Every row gives one point. To make a cloud, some directions were put in groups of two or more. Within a group, all points are equally far from the middle, so they leave a hole (a ring in 2 directions, a hollow ball in 3). The other directions are filled evenly. Then the cloud was stretched, turned, moved and blurred a little. Count the holes, and give their numbers of directions, smallest first.
(in the rows, 128 means zero)

Cloud, 22 rows:
[[105  80  96]
 [129 132 164]
 [112 170  84]
 [ 99  80 124]
 [112  67 144]
 [ 85 155 142]
 [160 132 145]
 [127  81  78]
 [112 151 165]
 [148 170  99]
 [142 150 161]
 [129 102  79]
 [115  71  85]
 [174  84 102]
 [163  95  89]
 [101  83 101]
 [132 123 163]
 [165 124 108]
 [160  76 153]
 [132 133  81]
 [101 125 153]
 [140  85 160]]
Holes: 1 (2)

Cloud, 55 rows:
[[168 112 176 137 142 179]
 [ 63 135 170 126 125 157]
 [100 162 121 129 132  93]
 [135  55 140 121 110 111]
 [142 124  88  90 146 128]
 [101 150 186 105 141 123]
 [106  94 131  99 156 183]
 [107  94 174  88  79 135]
 [157  93 174 152 174 129]
 [134 143 170 128  76  98]
 [104 138 177  98  92 109]
 [136  57 130 119 115 108]
 [127 151 163  90 149 111]
 [ 78  88 130  82 114 122]
 [137 124 162  81 166 143]
 [158 156 153 171 100 103]
 [162 131 183 136 147 175]
 [159  99 169 143 169 103]
 [167 152 156 101 120 113]
 [128 155 175  99 118 105]
 [ 93 101 151  73  88 129]
 [115  84 134  61 129 147]
 [128  73 174 100  82 138]
 [ 97 123 184 196 138 130]
 [140  92  83 145 118 137]
 [132 184 141 132 100 132]
 [ 93  89 181 160 118 106]
 [ 93 119 186 181 152 115]
 [118 126 203 188 135 128]
 [132 110 143 102 136 199]
 [141  87 152 149  95 186]
 [104 159 194 143 121 161]
 [133 118 176 156 163  87]
 [130  99 120 169  72 147]
 [109 108  92  77  90 137]
 [145 151 125 179 138  98]
 [144 128 203 177 152 133]
 [156 140 125 117 127 191]
 [114 179 132 119 105 118]
 [101  70 134 153 140 163]
 [162 125 103 151 151 109]
 [117  52 143 125 138 128]
 [127  77 140 133  77  99]
 [ 91 160 150 143  85 169]
 [112  97 115 153  82 100]
 [130  71 174  97  91 151]
 [140 104 161 163 188 141]
 [163 116 173 126 141 184]
 [ 80 108 134  79  97 116]
 [ 91 110 119 112 113 194]
 [171 159 158 172 124 157]
 [140 118  88  76 114 146]
 [133  87  82 115 126 119]
 [123 132 158 181 187 143]
 [ 83 141 136  98 102 101]]
Holes: 3 (2, 2, 2)

Cloud:
[[147 122 152 128 171 148 141  79]
 [ 98  72 153 136 136 100 101 121]
 [130 164 122 169 113 102 104  65]
 [110 104 151 129  86 114  90 135]
 [132 102  98 174  95  94 163 136]
 [ 66 122 198 141 127 125 111 108]
 [115 117 169 173 154 125  69 169]
 [125 134 128 181 118 160 158 146]
 [157 103 172 148 158  74 159 129]
 [164 128 191 135 142 201 148 127]
 [116 169 144 107 109 141 158 159]
 [154 116 160 129 178 133 216 124]
 [114  71 157 144 151 177 186 132]
 [181  89 117 156 135 156 123 117]
 [101  86 121 111 177 129  93 125]
 [153  80 165 128  74 136 129 151]
 [ 76  82 153 112 121  97 147 139]
 [147 156 166  99 109  87 160 133]
 [123 167 152 179 101 122 159 137]
 [100  85 171 161  82 120 145 122]
 [113 116 109 131 153 157 186 167]
 [137  90  98 154 131 161 169 131]
 [ 97  70 159 158  99  99 123 102]
 [172 108  92 131 141 141 136 136]
 [157 128 169 150 147 186 157 155]
 [132 134 128 180 129 155 153 162]
 [ 93  85 183 151 146 137 157 138]
 [155 142 152 193 142 147 108 185]
 [ 64 127 120 157 119 170 156  82]
 [223 149 132 144 112 178 150 115]
 [125 161 183 118 130  67  88 123]
 [144 123  87 111 107 111 135 151]
 [172 112 116 124  57 166 120 121]
 [169 137 131 184  86 177 134 164]
 [154  96 102 151 155 122 118 154]
 [101  86 102 137 181 114 133 137]
 [105 163 193 116 113 114 109 123]
 [103 135 173 150  95  96 128 166]
 [163 100 118 174 138 144  71 119]
 [139 147 195  82 101 153 162 111]
 [ 99 122 110 126 109 186 153 108]
 [114 153 175 147  98 103 173 145]
 [125  79 131 179 161 100 108 100]
 [171 113 102 137 140 142 190 100]
 [110 132 208 154 119 103 150 100]
 [144 101 159 101  97 110 203  79]
 [150 163 136 182 140 136 106 195]
 [163 124 125 188  92 188 116 143]
 [197  86 157  75 123 145 124 138]
 [143  77 152  99 134 102 137 119]
 [ 88  86 126 114  94 119 182 114]
 [103  73 179 164 107 117 135 132]
 [190 151 160 138 160 137  97 137]
 [122 139 196 153  88 124 180  94]
 [ 61 115 185 106 159 114 142 139]
 [122  70 143 191 141 132  98 107]
 [114  97 151 182 157 155 191 144]
 [131 119 152 161 174 122 124  69]
 [182 138  96 152 110 142  79 117]
 [127 135 151 100 113  85 163  94]
 [154 160 150 134  99 138 199 106]
 [138 195 126  90 135 134 127 121]
 [178  92 162  99 120 167  79  90]
 [145  81 167 104 118 164 108 158]
 [ 67  96 187 106 128 146 168 111]
 [ 74 183 153 103 127 114 120 128]
 [ 73 126 109 146 116  90 136 145]
 [136 106 168 170 141 171 109 150]
 [109 131 197  92 157 125 157 147]
 [160 183 138 135 117 165 129  98]
 [ 77 114  97 167 123 144 127  88]
 [147 123 189 135  95 106 207  99]
 [167  87 164 137 123 196 114 159]
 [152 141 116  98 186 125 159 126]
 [ 86  88 165 136  96 127 110 107]
 [ 99  75 142 121 122  67 140 130]
 [128 144 125 183 180  86 122  99]
 [127 123 187 137 158  92 130  98]
 [114 160 188 154 104  80 118 164]
 [ 88 133 194 123 120 110 178 117]
 [157 126 181 178 157 108 118 103]
 [160 179 136 145 127 110 177 165]
 [146 141 175  77 173 112 116 137]
 [172 178 160 123  96 101 164 178]
 [115 146 205 147 113 104 109 145]]
Holes: 2 (2, 2)

Cloud:
[[159 118  79  68  59 140 138 169 119]
 [ 88  73 150  80 112 112 107  90  96]
 [144 128 154 134 198 100 145 153 140]
 [154 124 162 103 136 156  96 165 119]
 [136 113  81 128 137 181 166  79 111]
 [138 104 141 180 108 101  84 121 157]
 [107  85 105  65  87  90 120 185 115]
 [ 98  77 172 100  95 121  75 148 130]
 [132 102  73 147 141 174 116 137 143]
 [113 115 100  99 116 102  97 217 184]
 [110 120 106 144 132 110  72 102 106]
 [177 110 150  91 160 118 148 150 156]
 [121 106 129 112 113  88 105 174 105]
 [180 147  88 170 175 149 112  84 109]
 [158  87 108  84 148 145  93 153  93]
 [177 103  73 110 173 107 136 157 158]
 [128 157 130 109 124 180 141 112  87]
 [174 145 125  86  73  98 101 130 156]
 [ 60 106 155 106 129 156 146  61 125]
 [149 101 150  91  88  77  52 164 122]
 [ 94  78 152 130 139 122 100 185 199]
 [ 96 120 187 135 206 128 106 124 136]
 [144 133 166 135 122 112  80 148 133]
 [ 99 139 147  73  89 120  95 172 168]
 [149 123 152  79 161  39 135 207 130]
 [141 124 125  89 150 137 155 201 107]
 [162  92 134  87 129  85  92 121 164]
 [102 121 118  98  92 175 100 115 160]
 [169 115 123 114 165 108 139 151 167]
 [145 155 159 129 134 106  98  98 124]
 [190 150  98 117 139 146  69 135 146]
 [ 82 113 129 121  90 146 129 148 126]
 [149  84 104 160 178 124 125 125 130]
 [141  68 135 154 154 119 149  67 127]
 [147 145 116  69 164 140 137 157 182]
 [169 164 135 168 202 148 118  83 138]
 [ 90 148 169  99  98 139  84 155 140]
 [127 111 154 173 106 134  58  87 176]
 [182 142  97 101 158  65 162 151 119]
 [136 103 192  93 129 150 127 143 165]
 [136 146 100  94 210 117 156 166 150]
 [151 114  88  85  76 158 101 158 126]
 [106 128 130  99  77 155 155 152 136]
 [192 147 104 141 164 116  96 188 124]
 [108 126 101 151 116 109 133 154 160]
 [168  92 124 176 144  82 127 113 133]
 [146 141 120 104 109 106 122 161 154]
 [111 145 130 149 234 141 121 137 124]
 [172 120 139 116 128 174 115  95 181]
 [165 132 163 107 106 151  67 107 197]
 [143 155 140 130 171 124  64 115 158]
 [142 132 158 126 110 102 115 168 122]
 [145  92 125 102 165 128 128 151 119]
 [179 188 121  89 120 133  86 162 152]
 [141 150 110 122  96 127 138 112 169]
 [161 134  98  84 202  78 160 165  93]
 [137 154  92 121 155 139 178 116 170]
 [171 149 125 130 156  96 148  89 110]
 [133  93  60 131 180 128 158 121 132]
 [157 163 122  80 120 141 126 186 119]
 [168 108 126 125 130  96 135 139 123]
 [125 119  98 120 153 128 118 228 126]
 [165 167 148  82 164 141  70 156 150]
 [ 78 139 106 111 144 170 110 177 138]
 [124 126 121 110 131 107 102 131  83]
 [135 131  72 105  82 151  62 133 145]
 [226 142 117 109 164 105 102 141 108]
 [210 117 118 107 170 107 134 144 106]
 [151 113 194  92 104 130  61 132 183]
 [136 110  60 116 132 115 174 115 137]
 [165 148 143 114 121 147 101 156 206]
 [175 107  71 136 177 121  98 177 152]
 [109  65  96 139  92  91 128 115 106]
 [102 129 108  97 156  96 134 171 167]
 [155  68  65 153 166 123 168 123 113]
 [ 92  95 139 122 159 101 148 145 103]
 [131 146 143 118  90 129 123 149 155]
 [ 98 131  99 136 138 125 139  76 165]
 [109 146 156 109 125 134  86 173  96]
 [168 108 178 109 156  98 156 139 128]
 [129 120 135 103 135  97 101 129 120]
 [120 106 158  88 162  77 157 173 134]
 [132 104  84 131 172 112 105 194 114]
 [190 128  67  74 116 133 104  96 129]
 [ 79 120 178  46 147  93 153 178 152]
 [137 104 107 122 141 124 178  95 184]
 [178  91  98 113 140  92  77 197 129]
 [120 111 143  93  92 101 154 136 128]
 [122  95  83 142 148 140  67 187 137]
 [148 119 140 119 153  90 139 194 111]
 [127 107 134 128 184 158 168 154 142]
 [114 109  90 128 114 126 171 157 123]
 [141 119  77 110 128 126 175  92 106]
 [167 145 124 165 217 107 107 113 122]
 [147  85 167  49 149  77 126 152 122]
 [178 165  91 104 167 123 139 182 148]
 [181 121 140 121 178  87 191 133 139]
 [152 137 132 105  79 160 109 156 105]]
Holes: 0
